Rows are points. Each copy is the shape, with its points in the same order, turned, moved and blurred by noise. Say if it was mirrored as well.
(in the rows, 100 means zero)

Shape (6 x 3)
array([[ 95, 172,  94],
       [106, 128, 153],
       [ 57, 141,  80],
       [ 99,  67,  85],
       [ 94, 106, 150],
       [ 40, 108,  62]])
Copy 1 (6 x 3)
array([[ 65, 173, 121],
       [118, 122, 139],
       [ 31, 137, 129],
       [ 65,  72,  88],
       [110,  99, 140],
       [  7, 102, 123]])
Copy 1 is: only turned
Copy 2 (6 x 3)
array([[ 95, 148,  40],
       [155, 121,  82],
       [ 75, 100,  37],
       [ 82,  82, 120],
       [146,  97,  90],
       [ 55,  65,  53]])
Copy 2 is: mirrored
Copy 3 (6 x 3)
array([[121, 145, 115],
       [ 76,  97, 148],
       [ 92, 141,  75],
       [ 91,  56,  72],
       [ 62,  87, 134],
       [ 80, 125,  39]])
Copy 3 is: only turned

Shape (9 x 4)
array([[120,  64, 129,  63],
       [104, 105, 100, 105],
       [ 60, 155, 102, 105],
       [ 48, 102, 100, 171],
       [ 79, 170, 142, 124],
       [130,  90, 141, 114],
       [127, 107, 129,  58],
       [105,  93,  83, 111],
       [123,  85,  86,  92]])
Copy 1 (9 x 4)
array([[ 44,  91,  90, 129],
       [109, 109,  96, 105],
       [136, 120, 132,  48],
       [171,  70, 151, 109],
       [123, 157, 165,  78],
       [ 85, 119, 121, 149],
       [ 51, 122, 105, 103],
       [113,  97,  93, 102],
       [ 97,  93,  72, 109]])
Copy 1 is: mirrored
Copy 2 (9 x 4)
array([[ 80, 133,  80,  78],
       [ 80,  76, 109, 107],
       [ 90,  54, 164,  81],
       [ 14,  43, 151, 120],
       [ 95,  83, 195, 109],
       [ 79, 128, 114, 134],
       [112, 127, 105,  81],
       [ 75,  69,  93, 111],
       [ 92,  84,  78, 105]])
Copy 2 is: mirrored
Copy 3 (9 x 4)
array([[109,  67, 126,  78],
       [113, 110,  84, 108],
       [108, 115,  71, 173],
       [ 62, 175,  81, 133],
       [137, 138, 102, 180],
       [131, 121, 132,  92],
       [139,  66, 116, 108],
       [105, 115,  72,  95],
       [116,  97,  78,  79]])
Copy 3 is: mirrored

Shape (12 x 8)
array([[ 57,  84, 139, 156, 120, 139,  73,  94],
       [ 70,  91,  84,  79, 114, 130,  89, 127],
       [ 90,  55, 123,  97,  96, 125,  90, 136],
       [139, 112,  65,  75,  87, 113,  89,  88],
       [ 75, 114,  84, 138, 119,  74, 144,  93],
       [107,  77,  92,  84,  52, 141, 132, 150],
       [100, 120, 122, 126,  69,  76, 133, 104],
       [ 33, 159, 142, 136,  94,  54, 149, 129],
       [126, 129, 106, 119, 129,  60, 149, 119],
       [109,  87,  84,  44,  74,  99, 126,  83],
       [112,  88,  86,  71,   9,  86, 108, 103],
       [ 87,  92, 133, 122, 118, 156,  99,  92]])
Copy 1 (12 x 8)
array([[ 45,  89, 126, 135,  90, 128,  35,  64],
       [ 84,  94,  63,  88,  99, 138,  79,  91],
       [101,  47, 101,  99,  87, 114,  72,  92],
       [141, 141,  86,  85, 111,  93,  96,  81],
       [ 54, 110,  99, 139, 105, 104, 147,  70],
       [143,  74,  87, 101,  49, 135, 112, 102],
       [ 80, 116, 130, 125,  67,  79, 129, 105],
       [  6, 117, 119, 138,  54, 100, 146, 133],
       [ 78, 117, 123, 133, 129,  92, 148, 117],
       [121, 104, 101,  50,  90,  90, 129,  73],
       [141, 106,  90,  69,  28,  56, 114,  87],
       [ 76,  98, 136, 110, 100, 144,  59,  69]])
Copy 1 is: only turned
Copy 2 (12 x 8)
array([[ 66,  51,  87, 158, 131, 147, 130, 116],
       [ 95,  75,  86,  68, 117, 117, 118, 118],
       [106,  53, 107, 103,  91, 123, 124, 154],
       [152,  98,  98,  90,  83, 103,  85,  81],
       [101, 103,  59, 134, 108,  67, 159,  91],
       [127,  97,  73,  79,  48, 132, 121, 157],
       [102, 128,  96, 146,  67,  91, 144, 111],
       [ 41, 162,  89, 142, 104,  74, 183, 122],
       [144, 134,  93, 134, 117,  59, 155, 117],
       [139,  89, 113,  65,  52, 100, 137,  84],
       [111, 106, 109,  92,   5,  97, 100, 107],
       [106,  69,  93, 132, 123, 160, 141, 110]])
Copy 2 is: only turned
Copy 3 (12 x 8)
array([[107,  55, 160, 128, 159,  80, 125, 121],
       [ 74,  74, 107,  78, 111, 110,  92, 125],
       [ 97,  32, 131,  92,  96,  81,  81, 117],
       [124, 117,  66,  80,  92,  82,  79,  96],
       [ 62,  90, 111, 121, 142,  98, 104,  38],
       [100,  52, 114,  96,  37, 116,  92,  95],
       [ 92,  98, 135, 124,  96,  70,  95,  38],
       [ 21, 116, 190, 124, 123,  89,  99,  35],
       [ 75, 101, 110, 127, 126,  95,  38,  35],
       [101,  87,  84,  43,  78,  84,  95,  65],
       [100,  91,  95,  81,  27,  48, 117,  69],
       [125,  62, 152, 102, 142, 109,  97, 106]])
Copy 3 is: mirrored

Shape (13 x 9)
array([[103,  92, 116,  37, 126, 111, 134,  97,  92],
       [ 70, 123,  75,  63, 134,  84, 100, 116,  57],
       [103,  90, 114, 108, 129,  78,  91,  90,  36],
       [145,  72, 101,  68, 124, 131,  84,  93, 115],
       [144,  76, 143, 126, 118,  95,  89,  87, 156],
       [131, 145,  92,  37, 149, 155, 112, 103, 137],
       [119, 120, 125, 101, 134, 133, 107,  28,  82],
       [ 96, 132,  93,  76, 113,  80,  85, 150, 131],
       [ 88, 104, 126,  62, 150, 112, 113,  88,  84],
       [111, 162,  85,  18,  85,  95,  61,  56,  79],
       [121, 109,  90, 110, 125,  48,  89,  55,  96],
       [107,  84, 101,  87,  33, 117, 104, 126,  67],
       [ 89,  86,  94,  70,  93, 126,  83, 102, 116]])
Copy 1 (13 x 9)
array([[ 91,  62, 156,  80, 115,  84, 101,  84, 117],
       [ 93, 101, 119,  76,  80,  42,  59,  92, 109],
       [131,  84, 114, 120,  76,  70,  71,  80,  59],
       [143,  52, 114,  86, 127, 128,  91,  86, 128],
       [141,  94,  89, 128, 154, 142, 128, 100,  90],
       [116, 100, 160,  69, 120, 127,  82, 115, 181],
       [123, 101, 149, 150,  89, 134,  77,  60, 116],
       [105, 124,  87,  52, 131,  83,  95, 125, 117],
       [ 95,  81, 153, 106, 113,  90,  72,  92, 104],
       [125, 138, 135,  47,  96,  91,  61,  16, 139],
       [143, 118,  92, 137, 111,  65, 100,  60, 106],
       [100,  73,  79,  42,  55, 121, 120,  67,  73],
       [ 92,  74,  90,  69, 112, 118,  81,  77, 117]])
Copy 1 is: mirrored
Copy 2 (13 x 9)
array([[120,  66, 103,  49,  96, 117, 131, 110,  88],
       [ 91,  76,  59,  64, 129,  82,  83, 107,  56],
       [117,  61, 102, 119, 129,  85,  79,  76,  61],
       [140,  58, 107,  82, 101, 106,  96, 106, 150],
       [130, 101, 137, 142,  93,  86, 135, 113, 145],
       [120, 113, 101,  31, 120, 130, 105, 154, 136],
       [120, 113, 149,  85, 152, 123, 103,  62,  93],
       [ 93, 110,  74,  83,  76,  63,  95, 157, 100],
       [ 98,  62, 115,  60, 129, 103, 121, 108,  78],
       [133, 117, 102,   5, 111,  55,  65,  72,  88],
       [135, 118,  94, 116, 129,  54, 109,  73,  96],
       [124,  78,  93, 100,  22, 114,  57,  76,  73],
       [ 89,  76,  95,  76,  68, 101,  92,  89, 126]])
Copy 2 is: only turned
Copy 3 (13 x 9)
array([[ 85, 105, 116,  57, 132, 112, 134,  97,  71],
       [ 63, 159,  94,  87, 113, 114, 104, 144,  61],
       [ 67, 109, 133, 122,  78, 135, 101, 135,  69],
       [128,  81, 109,  86, 141, 132,  99, 107, 108],
       [123,  77, 147, 110, 104, 103, 104, 101, 163],
       [143, 153, 113,  44, 165, 136, 120,  88, 108],
       [115, 118, 122,  89,  64, 162, 114,  67, 102],
       [100, 155, 121,  79, 142,  66,  92, 146, 117],
       [ 65, 126, 122,  71, 116, 135, 115,  93,  91],
       [137, 147,  85,  16,  71, 111,  74, 128,  64],
       [ 99, 112, 107,  98,  52, 120, 119, 149, 128],
       [126,  97, 119, 124, 108,  54,  88, 110,  34],
       [107, 109,  88,  88, 131,  87,  80,  96,  93]])
Copy 3 is: mirrored
Copy 4 (13 x 9)
array([[129,  90, 137,  29, 112, 111, 106, 100, 115],
       [ 85, 110, 124,  36, 145, 102,  78, 132,  69],
       [106,  68, 149,  90, 130,  93,  86, 115,  45],
       [133,  72, 121,  83,  99, 134,  61,  82, 128],
       [120,  63, 127, 132, 111,  72,  80,  54, 148],
       [108, 147, 137,  45, 109, 151,  71,  70, 156],
       [ 96,  96, 151,  90,  92, 126, 108,  38,  71],
       [ 83, 122, 110,  68, 133,  70,  56, 126, 143],
       [100,  85, 156,  43, 129, 112,  99,  87,  99],
       [ 87, 136, 119,  21,  53,  96,  38,  83,  65],
       [116,  98, 106,  96, 128,  63,  71,  61,  58],
       [103,  77,  99,  90,  55,  96, 103, 165, 100],
       [ 83,  72,  99,  63,  93, 112,  77, 105, 127]])
Copy 4 is: only turned

Shape (15 x 11)
array([[ 96,  66,  49, 139, 109, 137, 142,  64, 116,  70,  85],
       [125, 118,  61, 145,  81,  75, 101, 103,  79,  83, 137],
       [112, 106, 117, 110, 101, 127,  57, 128, 120, 113,  78],
       [127, 108, 132,  55, 146, 114,  87, 119,  58, 119, 115],
       [ 89,  82,  70, 132,  91,  96,  57, 143,  92,  79,  68],
       [ 50,  95,  97,  88, 123,  87, 105,  77,  94,  97, 118],
       [114,  79, 121,  85, 135, 149, 140,  75, 111, 149, 122],
       [114,  88,  80, 129, 136, 132,  56,  98,  99,  83, 151],
       [ 85,  74, 127,  90,  95, 111, 103,  91, 121,  90, 109],
       [114, 119,  94,  67,  99,  98,  95,  73,  93, 102,  87],
       [ 46,  85,  68, 144, 153, 110,  54,  63,  96,  89,  91],
       [ 93, 127, 119,  63, 109,  70, 123, 109, 118, 118,  68],
       [ 74, 113, 118, 119,  98, 143, 119, 108, 117,  81, 105],
       [ 78, 100,  90,  62,  96, 134, 136, 132, 131,  99, 143],
       [117, 116, 106, 135, 146,  72,  63,  98, 108,  75, 109]])
Copy 1 (15 x 11)
array([[ 66, 106,  92, 154, 101,  80, 113,  81,  95, 135,  15],
       [ 98,  91,  63, 138,  91,  97, 123,  87,  42, 100, 107],
       [144,  70, 106,  88, 108,  91, 107, 141, 106,  89,  68],
       [138, 125, 133,  86, 138, 100,  61, 130,  88, 126, 124],
       [111,  72,  91,  88,  91,  96, 149, 148,  56, 121,  56],
       [ 51,  90, 120,  91, 126, 111, 107,  96, 101, 127,  96],
       [124, 118, 134, 133, 143,  86,  79,  73, 151, 129,  86],
       [116,  63, 102, 152,  99, 137,  82, 122,  78, 128,  84],
       [ 91, 105, 122,  93,  87, 112, 108,  98, 128, 106,  77],
       [ 98, 111,  82,  70, 126,  91,  75,  93,  90, 105,  81],
       [ 57,  21, 120, 112, 122, 102,  97, 117,  74, 152,  51],
       [ 83, 119,  93,  57, 128,  56, 107, 117, 124,  95, 108],
       [ 82, 100, 132, 127, 112,  97, 115, 116, 110,  71,  60],
       [ 86, 144, 101, 126, 136, 132, 128, 119, 138,  93,  92],
       [ 89,  51,  92, 112,  77,  82,  76, 135,  76, 116, 108]])
Copy 1 is: mirrored
Copy 2 (15 x 11)
array([[ 83, 121,  96, 133, 107,  58, 152,  85, 131,  70,  68],
       [ 87, 153, 139, 132, 107,  65,  84, 139, 101, 108, 119],
       [112,  95,  83, 101,  70, 123,  55, 104, 134, 108,  92],
       [119,  77,  98,  40, 116, 109,  68, 107,  79,  99, 140],
       [ 88,  87, 117, 134,  70,  91,  61, 135, 110,  97,  55],
       [ 85,  84, 139,  87, 124, 116, 137, 111, 106, 125,  97],
       [113,  85,  88,  72, 132,  88, 120,  43, 141, 104, 142],
       [117, 101,  99, 105, 118,  91,  97, 159, 149,  78, 117],
       [ 80,  99, 125,  72,  97, 114, 106,  87, 146,  98,  97],
       [104, 118, 104,  70,  72,  96, 115, 100,  90, 122, 110],
       [136,  71, 118, 137, 116, 117, 146, 147, 125, 107,  59],
       [ 76, 110, 104,  62,  96, 120,  89,  68,  82, 153,  83],
       [ 69, 117,  99, 117, 108, 137, 105,  83, 130,  81, 103],
       [ 22,  94,  90,  82, 115, 104, 105,  92, 135, 113, 138],
       [130, 135, 114,  90, 126, 111,  79, 148, 117, 112,  71]])
Copy 2 is: mirrored
Copy 3 (15 x 11)
array([[121,  80,   5,  90, 100, 107,  92,  72, 106, 122, 118],
       [110,  77,  83, 147, 129, 103,  60, 109,  70,  88, 154],
       [122, 136, 102, 106,  93, 102,  48, 125, 129, 113,  73],
       [119, 126, 141,  62, 142,  71,  93, 121, 121,  62,  92],
       [ 87,  95,  78, 128,  90,  77,  30, 136, 114, 139,  94],
       [ 66, 123,  97,  72, 119, 105,  77,  66, 105, 111, 124],
       [155, 155,  84,  60, 119, 104, 131,  76, 123,  97, 120],
       [131, 117,  63,  81, 135, 102,  26, 104, 127,  73, 134],
       [110, 124,  97,  78,  66,  92,  79,  71, 121,  98, 115],
       [118,  88, 120,  91, 112, 117,  89,  84,  95, 104,  90],
       [ 70, 111,  44,  92, 156, 117,  29,  77, 145, 145, 101],
       [ 75, 118, 131,  93,  81, 126, 123, 109, 104, 115,  89],
       [106, 145,  55,  96,  87, 103,  71,  89,  84,  85,  96],
       [114, 146,  94,  51,  69, 107,  85, 110,  65,  95, 151],
       [ 81,  96,  85, 126, 127, 119,  51, 115, 147,  66, 110]])
Copy 3 is: mirrored
Copy 4 (15 x 11)
array([[119,  62,  91, 126, 109, 164, 106,  90,  73,  36, 120],
       [129,  94,  99, 132,  85,  78,  80, 153,  61,  80, 138],
       [ 81, 103, 100, 121,  79, 122, 126, 129, 114, 135,  75],
       [159, 113,  83,  70,  93,  83, 115, 118, 132, 137,  72],
       [ 80,  71, 110, 114, 108, 117, 103, 165,  54, 115,  75],
       [100, 116,  82,  54,  94,  99,  83, 104,  84,  62,  89],
       [136, 116,  77,  80,  82, 134, 126,  59, 138, 101, 132],
       [106,  80,  68, 104, 114,  97, 117, 163, 133,  74, 124],
       [ 89,  80,  86,  82,  55, 106, 104,  91, 100,  85,  90],
       [128, 106, 111, 109,  86, 102,  66,  95, 110, 100,  71],
       [ 61, 106,  71,  92, 160, 113, 105, 127,  88,  51,  83],
       [119, 136, 141,  86,  57, 104,  95,  85,  89, 108,  60],
       [105, 109,  66, 108,  52, 136, 118, 118,  86,  77,  87],
       [129, 103,  95,  54,  30, 151,  98, 129, 108,  80, 112],
       [ 99, 103, 114, 121, 109,  57, 126, 147, 103,  69,  85]])
Copy 4 is: mirrored

Shape (16 x 12)
array([[136,  94, 149, 128, 110,  38, 134, 147,  60,  61, 110, 133],
       [120, 108, 118, 116, 116, 127,  35, 113,  55,  59,  60,  86],
       [ 64,  97, 105,  71,  42, 129, 138,  94,  96, 118,  86,  52],
       [144,  66,  57,  46, 107,  70,  98, 149, 110,  80,  65, 113],
       [ 50, 106, 145, 102,  95,  79,  86, 152,  85, 155, 107,  91],
       [108, 145,  50,  49,  40,  92,  97, 136,  99, 106, 129,  64],
       [ 89, 103, 117,  90, 122,  67,  91,  58, 157,  99, 117, 147],
       [125,  55, 111, 111,  96,  62, 101,  75, 100, 147,  91, 139],
       [ 57, 107,  51,  80, 139,  57, 135,  48,  53, 141,  69,  62],
       [134, 144,  69,  99,  43, 133,  85,  56, 125, 121,  60,  84],
       [ 48,  47, 104, 131,  49, 107, 128,  89,  84,  52,  83,  73],
       [ 93,  65,  51, 108,  76,  70, 136,  90, 151,  99,  83, 160],
       [122,  71, 145, 136,  75, 132,  49, 102,  60, 145, 151, 108],
       [128, 146,  86, 114, 146,  99, 126,  77, 147,  97,  85,  94],
       [ 48, 115,  62, 124,  44, 122, 138,  66, 141,  84, 143,  63],
       [ 40, 104,  76,  78, 123, 118, 113,  82,  91,  97, 119, 138]])
Copy 1 (16 x 12)
array([[152, 119,  77, 168,  87,  83, 127,  57, 109,  45,  63,  39],
       [ 96,  61, 170, 138,  88, 122,  61,  85,  94,  54, 101,  88],
       [111, 134, 149,  55,  72,  51, 114,  90, 170, 112,  82, 124],
       [ 83, 127, 111, 131,  47,  66,  62, 116,  62, 114,  52,  45],
       [118, 117, 129, 130, 145, 105,  96,  96, 182, 103,  38,  89],
       [143, 122, 162,  96,  35,  86, 127, 145, 131, 147,  73,  81],
       [127, 105,  39, 111, 133,  85,  84, 146, 110,  96, 113,  95],
       [143, 161,  78, 132, 138,  71,  44,  82, 108, 108, 103,  74],
       [105, 112,  76,  45,  93, 132,  93,  24, 111, 167, 103,  85],
       [127, 140, 141,  97,  43, 102,  52, 124, 135, 116, 146, 137],
       [ 80, 131, 142,  67, 103,  35, 129,  65, 131,  51, 129,  89],
       [ 92, 190,  62, 112, 101,  54, 104, 128,  84, 116, 114,  87],
       [184, 106, 171, 153, 166,  65,  69,  88, 128,  88,  92, 111],
       [103,  84,  55, 143,  52,  92,  85, 104, 124, 135, 127, 122],
       [114, 127, 122,  77,  94,  51, 161, 120, 158, 133, 159, 123],
       [108, 109,  95,  79, 135,  98, 131, 112,  80, 114,  76, 132]])
Copy 1 is: only turned
Copy 2 (16 x 12)
array([[104, 140,  64, 121, 147, 136,  87,  71,   5, 136, 107, 114],
       [ 50,  95, 151, 106, 112, 164,  74, 106,  86, 116,  75,  76],
       [ 63,  33,  88,  91, 113,  40,  99,  87,  85,  71, 110,  87],
       [ 89, 109, 126,  93, 119, 113, 102, 154,  50, 112, 185, 130],
       [ 83,  55,  53, 141,  87,  94,  92,  75,  97, 167, 115, 105],
       [147,  58, 113,  52,  91,  66,  71, 118,  92, 105, 152,  86],
       [103, 130, 122, 148, 104,  64,  83,  93,  97, 107,  90, 184],
       [ 59, 131,  79, 155, 144,  84,  50,  97, 101, 102, 140, 145],
       [ 61, 111,  28,  90,  72, 103, 124, 105, 139,  37, 124, 132],
       [ 77, 103, 143, 112, 102,  41,  40, 138, 117,  58, 103,  64],
       [ 56,  35, 102, 125, 121, 105,  79,  41,  41,  36, 114, 110],
       [ 94, 124, 121, 164,  96,  56,  76,  92,  56,  54, 172, 148],
       [ 76,  74, 110, 140, 165, 120,  41,  48, 146, 148, 105,  84],
       [119, 143, 116, 145, 104,  75, 121, 137,  94,  74,  75, 113],
       [139,  41, 121, 121, 100,  42,  83,  57, 100,  21, 104, 106],
       [ 77, 110, 122, 109,  77,  79, 135,  43, 108,  89, 127, 138]])
Copy 2 is: mirrored

Shape (17 x 12)
array([[128, 120,  52, 104, 104, 133, 114,  80,  83,  58,  42,  80],
       [128, 135,  61, 154,  90, 159,  84,  88,  89,  65,  30,  91],
       [ 68,  79,  95, 111, 115, 115, 127, 130,  89,  94, 115, 135],
       [151, 151,  62, 111, 110, 145, 100,  65,  43,  72,  64,  83],
       [ 64, 110, 108, 106, 115,  82,  98,  84, 123, 124, 106, 164],
       [124, 163,  96, 123,  94, 136, 108,  99, 112,  81,  82,  75],
       [ 73,  75, 155, 102,  86,  89,  82, 125, 102,  92,  88, 128],
       [130, 149,  63,  59, 111, 112, 103, 106,  76, 108,   5, 115],
       [115, 120,  89,  91,  85,  91, 106,  95,  84, 100,  55,  64],
       [ 54,  95,  92,  83,  54, 105,  67, 118, 102, 102, 129, 149],
       [ 46,  78, 126,  59, 112,  71,  69,  84,  99, 113, 112, 124],
       [ 85, 105, 121, 133,  98, 136,  76, 109,  63, 127,  94, 109],
       [ 96, 115, 119,  88,  81,  74, 102, 128,  75, 104, 107, 136],
       [ 31,  92, 100, 138,  71,  74, 102, 110,  86, 129, 113, 121],
       [ 78,  93, 121, 126,  84,  57,  81,  98,  79,  84, 105, 150],
       [133, 112,  99,  80,  65, 132, 135,  59,  82, 105,  44, 113],
       [111,  63,  98, 112,  92,  75,  73, 115, 112, 134, 122, 127]])
Copy 1 (17 x 12)
array([[114,  59,  91, 158,  60, 122, 140, 109,  83,  85, 112, 150],
       [130,  73,  60, 154,  68, 133, 146, 120,  56, 141, 124, 153],
       [ 84,  98,  77, 111,  80,  77, 117, 105, 137,  97, 145,  58],
       [118,  61, 122, 121,  53, 134, 165, 118,  84, 115, 110, 168],
       [ 77, 137,  69,  95, 116,  82, 108,  86, 135, 108,  76,  78],
       [109,  66, 124, 143, 104, 133, 114, 115,  86, 137, 110, 116],
       [102, 112,  69,  71, 122, 100, 107, 126,  85,  78, 121,  48],
       [ 51,  74,  81, 129,  92, 121, 139, 155,  81,  73,  86, 170],
       [ 83,  63, 104, 108,  88, 113, 103, 104,  60,  78, 110, 131],
       [102,  99,  67,  87, 154,  42, 131,  85, 115, 103, 120,  83],
       [103, 146,  89,  61, 121,  65,  85,  96, 119,  55,  94,  86],
       [ 99, 110,  87,  71,  84,  85, 117, 117,  78, 144, 135,  98],
       [ 68,  84,  90,  69, 126,  98, 133, 102, 109,  88, 114,  78],
       [ 64, 120,  59,  83, 107,  70, 102,  45,  90, 115, 135,  70],
       [100, 108,  56,  60, 115, 115, 132,  74, 110,  93, 109,  66],
       [ 86,  66,  98, 127,  58,  98, 152, 131,  63,  88,  56, 104],
       [ 97,  71,  49,  64,  98,  76,  80, 102, 125, 110, 101,  80]])
Copy 1 is: mirrored
Copy 2 (17 x 12)
array([[ 67, 119, 172,  65,  87, 112,  63, 130,  59,  99, 113, 120],
       [ 89, 119, 166,  79,  76, 161,  54, 127,  32, 107, 107, 149],
       [145,  74,  99,  61,  87, 100, 104,  92,  97,  74, 115, 101],
       [ 83, 164, 169,  77,  94, 140,  80, 157,  65, 119, 112, 105],
       [119,  66,  50,  68, 133, 119,  96,  80, 106, 114, 109, 122],
       [ 69, 105, 137, 105,  87, 156,  61, 125,  77, 110, 111,  95],
       [147,  60, 104, 106, 115, 100, 105,  57,  81, 126,  86, 106],
       [ 48, 152, 148,  69, 103, 124, 105,  65,  71, 131, 145, 131],
       [ 73, 122, 131,  97, 106, 105,  79,  89,  52, 117, 104,  92],
       [158,  87,  95, 106, 145, 125,  85,  54, 112,  70,  87, 111],
       [118,  74,  72,  94, 153,  80, 136,  73, 104, 112,  64, 110],
       [147, 110,  94, 103,  88, 143, 116, 102,  64, 112,  93, 109],
       [139, 103, 107,  77, 125, 114,  98,  61, 101, 123, 105,  65],
       [144,  67,  62,  81, 138, 116,  96,  76,  51,  72,  87,  84],
       [162,  76,  99,  69, 143, 117,  83,  74,  73, 126,  74,  98],
       [100, 119, 143, 113, 118,  91,  87, 120,  68, 130, 171, 120],
       [143, 109,  60,  93,  98,  84,  66,  63,  90, 112,  71, 111]])
Copy 2 is: only turned
